Rows are points. A path goes straight from each point to the next, and from the last back to the first. The post is the endless flat space through its rows: a point in 2 columns, a line in 3, a plane in 4, and so on, so that a path can go around it. How many times does the path go around the post? Going back the other way cancels.
In the rows, 128 means zero.

Post (2 x 3):
[[147 137  85]
 [112 131 144]]
Path (18 x 3):
[[149 166 109]
 [125 154 101]
 [120 138  77]
 [126  97  64]
 [143 102 126]
 [178 126 103]
 [178 173  86]
 [ 86 158 147]
 [123 132  77]
 [103 109 138]
 [140 123 116]
 [149 138 163]
 [123 162 124]
 [128 149  90]
 [101 113  99]
 [149  88 102]
 [157 124 106]
 [157 127 133]]
Times around: 3

Post:
[[133 166 171 118 177  94 137 131]
 [134 128 140 117 171  80 126 171]
 [124 154 169 127 174 123  92 160]
 [149 134 123 130  75 147 138 123]
 [135 110 125  95 100 163 134 105]
 [146 134  92 104 105 127 105  89]
 [140 116  99 150 111 159 154  83]]
Path (26 x 8):
[[133 169 121  73 135  57 169 118]
 [142 166 149 145 182 134 196 117]
 [145 100 131  98 125 144  95 167]
 [144 150 150 107 131 196 152  83]
 [151 155 126 124 135  81 172 142]
 [122 110 132 116 136 117 152 161]
 [ 95 141 109 191 176 114 120  74]
 [137 100 125 134 123 138 130 120]
 [137 142 182  98 195 111 159 116]
 [170  95  98 110 121 169  97 149]
 [150  73  92 108 152  98 108 154]
 [126 103 168  94 134 120 139  95]
 [102 107 150 149 153 176 136 110]
 [103 131 114 126 138 165 173 115]
 [149 173  94 104 131  72 155  94]
 [109 160 138 114 161 103 152 101]
 [101 121 114 121 133  87 114 141]
 [130 128 104 120 121 151  94 134]
 [144 169 121 147 150 145 136 115]
 [134 156  79  81 133 102 142 118]
 [122 156 115 135 124 116 159 124]
 [110 123 143  96 127  74 141 143]
 [149  86 118 129  85 144 140 131]
 [178 122 136 110 155  63 143 100]
 [124 124 137 126 155  97 141 117]
 [114 134 151 113  74 151 129 162]]
Times around: 0

Post, 11 rows:
[[127 121  95 148 124 124 145  66 128 140 123  59]
 [ 91 154 154 126 143 180  80  98  86 174 150 150]
 [130 160 142 113 123 145 151  87 130 106 145 154]
 [194  79 145 134 175  57 115 131  71 183 122 222]
 [117 162 110 127 122 166 155 133 139 140 142 129]
 [131 137 154 138 110 146 136 133 140 122 150 122]
 [128 136 120 130 146 114 135 115 124  87 170 121]
 [114 145 142 151 146 156 153 135 142 102 135 140]
 [148 115 125 154 128 137 150 126 127 107 170 178]
 [134 143 106 129 111 197 113 162  87 117 103 146]
 [115 157 120 151 120 161  95 112 162 134 123 131]]
Path (30 x 12):
[[105 127 120 148 137 152 103  99 139  99 118 123]
 [137 120 107 121  94 144 186 104 101 149 132 147]
 [136 161 146 134 114 115 133 106 146 146 123 158]
 [112 165  93 139 164 139 105  87 129 149 141 132]
 [151 160 170 124 137 164 107 116 143 125 101 156]
 [132 120 125 139 139 124 101 128 151  69 138 116]
 [115 119  85 133  99 162  93  99 109 117  95 150]
 [109 156 125 159 101 155 112 120 114  98 159 188]
 [161 175 169 116 113 113 108 108 134 136 125 135]
 [195 135 147  97 117 139 121 102  93  94 140 153]
 [143 131 113  99 105 155 123 110 124 107 179  91]
 [135  98  74 165 164 148  73 160 116  89 169 162]
 [189 163 161 122 123 128 163 103 155 134 127 120]
 [143 164 163 137 134 113 129 101 131 150 200 166]
 [118 161 127 136 134 161 121 176  93  80 147  72]
 [155 165 209  82 150  91 150  97 142 122 149 161]
 [115 140 140 110 164  96 168 102 168 141 186 118]
 [124 137 124 146  91 199 174 166 132  96 146 172]
 [115 113 128 153 100 138 161 124 114  96 168 110]
 [127 122 142 119 125  99 147  99 136 112 124 174]
 [ 91 168 128 123 107 152 116 138  92 126 140 145]
 [135 165 109 143  98 159 129 107 140 141 150 105]
 [126 134 112 159 147 163  91 113 133 173 116 102]
 [132 128 118 139 136 158  82 129 118 111 131 155]
 [ 80 123 186 129 119 177 119 110 138 136 128 135]
 [101 141 135 147 128 110 134 101 128  78 176 174]
 [112 168 108 165 110 165 118 107 115 178 136 127]
 [113 154 129 175 117 157 145 121 128 132 130 189]
 [ 61 150 140 129 145 119 102  93 129 116 142 131]
 [138 100 147 114 101 181 152 220 118 139 160 188]]
Times around: 3

Post, 17 rows:
[[134 114 117 169  91 144 113 127 113 162 115  94 151 185 113 133 163 115]
 [142 111 125 147 128 137  99 116 131 154 128 117 165 152 147 102 150 161]
 [115  90 150 153 129 134 135 146 125 111 140 126 173 126  95 104 150 103]
 [113 125 138 195 150 132 140 145 127 192 125  64 153 170 121 129 127 160]
 [126 164 114 125 139 132  91 126 167 123 149 156 104 119 108 119 102 167]
 [ 95 114 126 107 123 119 103 125 121 130 119 137 185 123 113 104 102  71]
 [141 180 123 129 105  95  90 134 178  99 152 160  77  83 178 140  91 190]
 [ 99 124 143 103 126  87 129 131 125 142 186 110 162 118 120 112 139 123]
 [133 137 114 150 146 162 162 126 123 165 104  90 117 198 150 147 139 136]
 [121  79 104 102 141  99 132 145 136 151 129 122 150 101  91  92 138 115]
 [149 130 121 179 148 145 127 124 176 174 128  69 128 172 140 130 146 137]
 [126 120 104 195 125 165 141 110 108 176 138  88 126 194 155 108 135 145]
 [165 131 144 120 120 116 133 146 106 128 135 121 164 115 104  87 136  80]
 [139  95 104 132 119 135 106 141 116 106 152  95 174 128 111 114 133 131]
 [120  82 140 129 140  84 106 155 118 141 158 129 163 159  97 105 120  86]
 [120  99 128 118  95 109 135 147 148 120 146 110 152 159 109  77 125 144]
 [121 162 149 105 140  99  80 110 154 103 130 120  82  93 129 107 106 139]]
Path:
[[144  98 122 189 124 114 164 157 112 171 123 113 168 126 105 114 168 117]
 [108 142 112 103 148 133  82 148 115 121 111 122 141 125 147 130 122 180]
 [111  81 118 104 114 111 129 153 160 183 128  93 147 174 157 111 136 126]
 [108 107 157  89 157  90  88  85  91 184 158 110 187 104 122  77  97  99]
 [143 135 153 194 162 150 113 146 141 116  74 136 154 124 102 150  99 128]
 [114 123 115 115 147  71 152 151 135 145 157 116 154 144 183 137 106  83]
 [137 181 137 151 108 130 104 104 101 116 163  97 172 149 142  99 143 162]
 [103 105 125 134 146 135 149 110 112 134 110  93 148 113 114 140 153 177]
 [169  96 132 131 140 121 185 153 122 155 128 114 119 127 155 136 122 136]
 [110  38  93 156 126 155 120 158 144 176 163 100 175 117  99  94 177 216]
 [ 96 128 108 127 116 109 112 135 175 137 151 152 124  95  84  44 118 158]
 [ 57 137 103 108  73 149 149 102 139 191 124 121 126 184 192 115 130 160]
 [116 146 116 109  85 162 112 101  83 144 172 162 169 146 113  95 133 175]
 [ 99 101 107 149 146 111 124 129 169 158 113  57  89 148  79 149 120 153]
 [133  66  97 162 122 124 149 160  88  92 164 122 184 114 131 139 152  94]
 [108 110 105 135 113 149  93 136 134 120 141 108 147 181 125 146 171  88]
 [119 145 129 117 126 102 116 172 159 166 146 135 113 167 105 132  83 119]
 [130 100 147 163 119 157  85 123 131 136 125 124 155 134 130 130 129  91]
 [148 132 149 152 125 136 144 169 112 164 127 146 130 162 116 109 145 112]
 [104 110 111 121 104 128 121 122  96 135 104 133 156 161 126  64 109 112]]
Times around: 1
